Each row is a point. To make a cloud, some directions were put in groups of two or more. Within a group, all points are equally far from the middle, so they leave a hole (a ring in 2 directions, a hollow ball in 3). The other directions are filled evenly. Then the cloud was stretched, turned, moved and blurred a little. Count the holes, and give their numbers of directions, smallest first.

Cloud (20 x 3):
[[-61   1  -5]
 [ 11  -8  25]
 [ 19  64  41]
 [-56  24  29]
 [  5  28 -18]
 [-28 -13 -19]
 [ 24 -19 -16]
 [-33  19  20]
 [ -4  13  56]
 [-21  47  57]
 [-30  11  60]
 [-64  32  -7]
 [-43  20  27]
 [ 19  62  21]
 [-39  24 -28]
 [-21  23  12]
 [-13  -7  27]
 [ 31  17  55]
 [ 34 -27  26]
 [ 10  63  51]]
Holes: 0

Cloud (50 x 6):
[[ 40 -24  40 -21 -25  28]
 [ 43 -13 -25  14  26 -60]
 [-23  27 -33  -2 -13   9]
 [ 21  26   5  -2  48  48]
 [ 34 -23   3  10  71 -42]
 [-50 -28  34 -38  50  32]
 [-13  24  42  24   4 -47]
 [ 24   4 -20  -8  60 -66]
 [-15 -51  65 -13  37  15]
 [ 26  36  30 -23 -22 -17]
 [  5 -57  56   3  31 -22]
 [ -1  28 -14  28 -20 -38]
 [-45  -6   5 -10 -13  45]
 [-50 -21  39   8  18  50]
 [-51 -26   0  -1  48 -67]
 [  4 -43  -1  -3  -5  63]
 [-41 -46   3 -45  58  26]
 [ 22 -51   3  17 -31 -19]
 [-31 -37  25 -53  14  37]
 [ 40  -8 -25 -14  41 -64]
 [ 30  23  49 -37  27 -28]
 [ 16 -36  15  -3  57  55]
 [-35 -26  -5 -22 -17 -54]
 [-20  24 -18  48   1 -10]
 [ 38  17  33 -50  23  17]
 [-58 -21  -1  46  40  20]
 [-38  25  40  26  19  24]
 [-37 -30 -23   3 -14 -51]
 [-53 -10  35 -41  59 -11]
 [-29 -40 -26 -25   1  45]
 [-32 -26  30 -22 -30  30]
 [-31   1 -20 -21   2 -66]
 [-26 -44   2 -50  24  44]
 [-53 -17  50  -9  54 -26]
 [ 14 -47 -18  16 -29  20]
 [-51 -23 -15   7  51 -62]
 [  6 -59 -17  -4  77  -1]
 [ 25 -28  28  -3  80   9]
 [-35 -50  -2  31   6 -48]
 [ 53 -19 -13 -23 -13 -47]
 [ 37 -47   2 -28 -11 -48]
 [ 24  28   4   5 -21 -51]
 [  4 -51  65 -26   7  -7]
 [-39  -9  30 -33 -27   9]
 [-11 -58   0  49  17   4]
 [ 50  -9  -1  21 -30  -5]
 [-48 -24 -17  43  13 -40]
 [-25 -50 -43  18   1  20]
 [  3  21 -41  37  23 -40]
 [ 33 -35  11  11 -37  19]]
Holes: 2 (2, 4)

Cloud (72 x 8):
[[-24  14 -31  22  17 -78  40  -9]
 [  7  12  -3 -26  52 -69  11  -7]
 [ -9  40 -39  25 -52 -31  34 -37]
 [-47  38 -22 -22 -13 -29 -40 -27]
 [-29  13 -14  -2  -8   9  49  55]
 [-47 -52  18 -27  35  14  48 -12]
 [  2  46  -2  41  22  53  15  -8]
 [-51  10  20 -26 -61 -23  17  -5]
 [ -7  30 -47 -65 -13 -11  26  19]
 [-17 -39 -17  46 -26   7 -20   1]
 [-72 -16 -27 -23  49 -17   7 -56]
 [-38  38 -20  42  38  29  17  14]
 [ 30 -21 -11 -26 -32 -39 -17 -37]
 [-13 -15  58  33 -11   5  -1 -55]
 [  0 -50  28 -48 -36  -9  50  -7]
 [ 26 -13   0  43  40 -56  18  -6]
 [  1  45 -13 -46  33  29  35 -42]
 [ 30 -13   8  -7 -19  46  39  24]
 [  0 -37  -9  37 -38 -44  34 -67]
 [-31  34   6 -35 -17  -7 -20  35]
 [-22 -45   9 -27  24  46  36   3]
 [-19 -30 -48  23 -43  36  20   1]
 [-35 -11 -27  58 -12  29   3 -73]
 [-32  57 -21  55  10  31  21 -33]
 [-20  58 -63  14  19  19   8 -43]
 [-58  -1 -19  -2  -4  49  62   5]
 [-31 -44  29 -42 -39 -38  30 -36]
 [-22 -14  30  -7  41  44 -14 -34]
 [  3 -34  53  -8  26 -19  63  -7]
 [-13  27 -42 -55 -18 -27   1  24]
 [  0   2  -4 -17  40  14 -38 -54]
 [-42  39 -19  40 -44  40   3 -16]
 [ 28  39 -35 -14  -8 -24  60 -49]
 [-63   2 -25 -53  21   7  15  25]
 [-44 -31  42  44  -9 -12  23 -57]
 [ 46   9 -18 -28 -20 -57  37 -22]
 [-38 -22   4  10 -68  -2  11  13]
 [ -7  32   8 -22  36  49  20  28]
 [ 14 -23   5  47  -5  20 -26   4]
 [-41  21   0 -45 -62  -7  12  -4]
 [-45  12  24   6 -61 -24  33  -3]
 [-65  31  40   4  32 -28  23 -14]
 [ 35 -12 -18  -2 -24 -26  40 -78]
 [-44 -39 -51 -44  27  -3   3 -12]
 [  8 -10 -30 -34  -5  36 -23 -50]
 [ 11 -41 -17   7  44 -50  49 -53]
 [ -6  21 -33  24  45 -26  70  10]
 [-40 -20  32 -22 -20  12  31 -82]
 [ -4 -53 -13 -22  14 -65  42 -52]
 [-50  25  10   5  34   9   6  40]
 [-64 -23   7 -41   0  12  77 -34]
 [ 16  -5  32  29  34 -21  74  -5]
 [-20 -59 -28  27  21 -32  60 -21]
 [-57   8   3 -42  27 -44  14  20]
 [-14  27 -12  28  46  12  64  17]
 [ 34   8  -4  33 -14  27  -8  29]
 [-38  23 -79 -27  -3  18  -5 -15]
 [-41   0 -28 -36 -51 -41 -12 -32]
 [-11 -34  24  58 -10  -8 -21 -23]
 [ 13 -47 -35 -59 -22 -11  16 -10]
 [  3  20  57 -15 -11 -40  45   1]
 [-23   2 -47  19  -7 -56  27  26]
 [-13  30 -10 -66  15  13  61  17]
 [-55  -3 -21  63   3  10  12 -70]
 [-35  -6  -9  47 -68   6  11 -44]
 [-24  16   3  38 -21 -61  47   6]
 [ 14  33 -49 -14  40  -6 -20   8]
 [-31  12 -29 -68 -37 -24  34  12]
 [ 39  -7 -25 -43  13 -48  22  14]
 [ -9 -49  12 -62 -28   1  60 -18]
 [ 10  33   2  55  34  40   6 -23]
 [-47  11 -64  25   8  20  49 -62]]
Holes: 3 (2, 2, 4)
